Each row of a before or after table is a point. The points were changed in one or more steps. Then noise was added and the rows were shuffled. The steps act on columns, c1 being the first. What was done? A step turns or swaps two columns, mirrors them in a line or flattens them onto one, adds a multiple of one to another, or multiplies or shifts one. Angles are multiples of 10 degrees, from the lower column toward the higher: turns from -170 to 170, lines from 10 to 170 but not 90. Use the fewest steps. Two steps may share a column if one is a turn and the other turns, adds or multiplies; they go together, in the order done. Otherwise the lowest column goes first.
In the rows, 128 means zero.

Before (8 x 3):
[[166 152 154]
 [151 130  82]
 [ 95 149 108]
 [119 136 160]
 [150 113 134]
 [157  88 159]
 [ 99 123  84]
 [110 158 114]]
After (8 x 3):
[[ 98 170 146]
 [156 122  80]
 [109 125 160]
 [151 167 154]
 [149 129 112]
 [119  97 120]
 [166  92 135]
 [ 94 134 157]]
Steps: turn c2 and c3 by 120 degrees

Before (14 x 4):
[[100 129 103 145]
 [157 131 156 101]
 [143 110 132 119]
 [184 137 130 122]
 [146 156 151 136]
 [107  97 108 127]
 [184 151 179 107]
 [150 128 140 151]
 [ 99 115 102 145]
 [148 147 153  99]
 [130 113 130 150]
 [153 124 109 144]
 [144 114 110 131]
 [156 165 159 109]]
After (14 x 4):
[[154 117 109 138]
 [ 84 140 105 143]
 [216 137 179  97]
 [ 82 125 100 151]
 [ 92 102 109 144]
 [174 151 159  92]
 [152 107 132 129]
 [157 157 153 119]
 [132 126 129 154]
 [219 134 131 118]
 [163 138 142 150]
 [169 133 107 145]
 [161 131 151  92]
 [175 120 156 105]]
Steps: multiply c1 by 1.6; turn c2 and c4 by -30 degrees

Before (10 x 8):
[[174 105 126 167 152 130 132 119]
 [ 86 186  96 146 113 122 101 125]
 [140 118 100 171 126 157 131 117]
 [110 147 101 139  89 122  84 158]
 [113 152  70 135 122 120 125 165]
 [127 117 140 122  88 157 171 111]
 [161 146 120 113 109 159 138 107]
 [143 112 170 108 125 145 174  92]
 [ 94 132  91 111 120 145 100 127]
 [163  89 129 115  95 125 175  69]]
After (10 x 8):
[[112 146 167 132  87 121  85 142]
 [140 111  70 128 127 146 173 115]
 [165  91  98 113  93 125 174  77]
 [161 144 121 129 107 159 138 105]
 [ 88 186 158 108 113 125 102 119]
 [140 117 157  84 126 157 128 124]
 [114 153 197 142 121 123 128 131]
 [179 105 137  90 149 133 132 137]
 [129 118 111 125  87 158 171 117]
 [ 95 132 153 143 121 147 101 100]]
Steps: turn c4 and c8 by -150 degrees; turn c3 and c8 by 150 degrees

Before (11 x 9):
[[137 131 145 117  92 156  91 124 153]
 [122 108 117  92  86 127 115 100 144]
 [152 123 103 115 100 157 152 130 153]
 [141 128 132 104 135 122  77 119 121]
 [126 171 175  92 139 109 128 140 120]
 [146 127 158 130 129 122 119  96 129]
 [169 116 125 102  67 152 144 140 105]
 [110 169 185 141 123  82 132 150 101]
 [ 95 139 193 132 146 109 158 187  82]
 [143 131 155 126 115  89 138 174 125]
 [102 177 151 145 138  96 138 158  89]]
After (11 x 9):
[[152 161 123 104  65 152 144 139 123]
 [142 138 159 131 128 121 123  95  82]
 [140 134 152 130 117  90 138 173 194]
 [139  75 151 145 142 100 139 156 135]
 [143 145 102 114 100 155 149 131 156]
 [138 138 128 104 133 123  80 119 106]
 [157  91 174  95 139 109 129 140 138]
 [108  99 193 132 147 108 158 185 170]
 [141  84 184 140 124  81 131 151 133]
 [110 138 118  90  86 126 115 101 102]
 [134 133 144 119  90 157  90 123 147]]
Steps: mirror c1 and c2 in the line at 20 degrees; add 1.5 times c8 to c9

Before (11 x 11):
[[124  93 141 155 137 156 150 113 143 106 131]
 [155 126  98 110 126 115 105 127 149 160  91]
 [162  94 110  70 161 142 107  93 151 174 155]
 [187 135 113  92 163 134 186 124 125  95 118]
 [155 161 156  94  97 113 157 159 175 147 114]
 [199 110 155 140 150 153 100 129 137 108 153]
 [187 116 123  95 128 149 141  69 150 120 134]
 [120 111 163 155 137  84 142 136 166 165 155]
 [169 167  95 104 147 137 144 128 155 139 152]
 [162  93 113 120  88 141 120 117 153 133 161]
 [133 127 130 146  87 127 148 140 137 179 116]]
After (11 x 11):
[[158 137 157 169  91 112 163 158 173 143 115]
 [161 137 111 149  95 144 122 118 139 139 161]
 [165 121 111 144 164 142 108  94 189 172 154]
 [127 125 142 152 142 160 150 112 106 108 130]
 [154 130  99 143 126 114 104 125 153 160  91]
 [196 119 155 139 151 150  97 129 116 104 154]
 [184 124 128 140 128 151 143  68 164 120 132]
 [135 135 131 140  87 128 145 144 113 184 115]
 [170 121  91 153 142 140 142 130 157 136 154]
 [116 126 164 177 140  84 144 139 111 164 156]
 [184 123 114 118 160 134 188 124 165  94 117]]
Steps: flatten c2 and c5 onto the line at 100 degrees; turn c4 and c9 by -80 degrees

Before (13 x 14):
[[ 99  96 132 140 105  97 137  87  74 133  65 142 144 140]
 [135 114 144 104 124  82 119 113 105 131 105 118  97 140]
 [146  95 124  95  80 120 102 137 149 101  86 156 144 142]
 [101 109  91  70 104  90 116 128 153 147  85 130 113 127]
 [148 127 118 109 176 109 152 131 112 149  69 114  93 131]
 [134 140 154  62 136 118 139 107 187 145 144 126 174 108]
 [159  97 131 103  93 109 123 126 116 111 100 111 163  92]
 [ 79  98 102 112  98 136 120 122 131 139 138 140 134 112]
 [127 122 137 121 124 117  99 111 111 128 107  99 155 136]
 [138 122  98  77 130  84 115 100 100  97  99 124 142 136]
 [ 89  78 160 154  98 138 131 122 151  94  92 111 115 135]
 [107  68 169 100 160  55 122 106 158 160 129 136 151 131]
 [136  99 115 157 129  95 155  50  98 151 106 106 147 133]]
After (13 x 14):
[[106 108 106 117 100  91 140  72 153 175 123 124 113  98]
 [104  95 121 170 101  96 116 132  74 185  99 115 144 139]
 [ 96  77 144 138  92 140 128 152 151 143  81 145 114 158]
 [135 114 129 138 126  81 139 103 103 149 120 137  97 148]
 [136  99 116 209 131  95 106 143  98 159 136 153 148 122]
 [164  97 158 125  99 109 135 104 116 144 100 144 164 106]
 [102  67 152 144 156  54 132  97 158 143 156 120 151 162]
 [137 122 103 147 133  84 141  74 100 137  87 130 143 110]
 [133 140 161 137 137 119 117  60 188 123 151 131 175 135]
 [ 85  98 124 131  91 136 133 111 131 124 142 115 134  98]
 [154  95 114 113  83 120 149  96 149 150  83  96 145 135]
 [128 122 127 144 124 117 161 118 111 146 117 152 154 139]
 [139 127 119 121 179 109 107 110 112 190 117 147  94 122]]
Steps: turn c1 and c5 by 10 degrees; turn c3 and c14 by 50 degrees; turn c4 and c8 by 80 degrees; turn c7 and c12 by 170 degrees; turn c10 and c11 by 60 degrees

Before (9 x 18):
[[110 123  87 118 154 135 124 114 160 119 127 115 136  99 145 109 129 123]
 [139  93 136 142 168 130 118 123 103  82 105 144 178 196 124 120 104  85]
 [108 108 123 137 150 120 134 130 121  76  85 116 177  96 130 189 101 126]
 [134  96 228 126 116 108 120  93 117 162 123 118 131 121  88 133 125  99]
 [113 114 143 132 121 145 123  99 141 124 134 135 115 148 135 125 101 143]
 [156  99  90 147 132 125 128 135 109 131 129 165  86 150 126  84 157 122]
 [126 142 140 166 144 137 119  75 139 135  98 155 154 120 174 117 135 137]
 [ 86 122 102 141 123 128  44 147 114 120  87 181 134  85 128 118 159 113]
 [146 139 118 119 134 146 117  58 151 109 152 125  96 130 135  70 117 147]]
After (9 x 18):
[[147 139 117 139 133 135 146  58 148  97 118 125  97 111 135  69  97 115]
 [ 86 122 103 126 125 167 201 148 110 164 107 133 135 150 108 118 205 171]
 [110 107 121 129 137 154 123 132 119 152  63 126 179 153 135 187  61 127]
 [140  93 135 117 146  71 121 122 103 135  73 129 175  93 116 121  68 171]
 [114 115 141 143 127 117 139 101 134 124 125 124 113 103 131 124  59 112]
 [125 141 139 162 134 140 142  74 106 159 122 116 155 126 159 117 145 123]
 [110 125  87 143 138 157 130 114 158 127 118 120 136 138 147 109 129 135]
 [133  95 230 119 125 123 126  93 125 143 157 141 129 146  92 132 119 156]
 [156  99  89 125 130 108 125 137  99 130 131 133  88 119 115  85 200 131]]
Steps: turn c4 and c9 by -50 degrees; multiply c5 by 0.4; mirror c6 and c14 in the line at 150 degrees; turn c7 and c18 by -160 degrees; turn c10 and c11 by 70 degrees; flatten c12 and c15 onto the line at 110 degrees; multiply c17 by 2.5
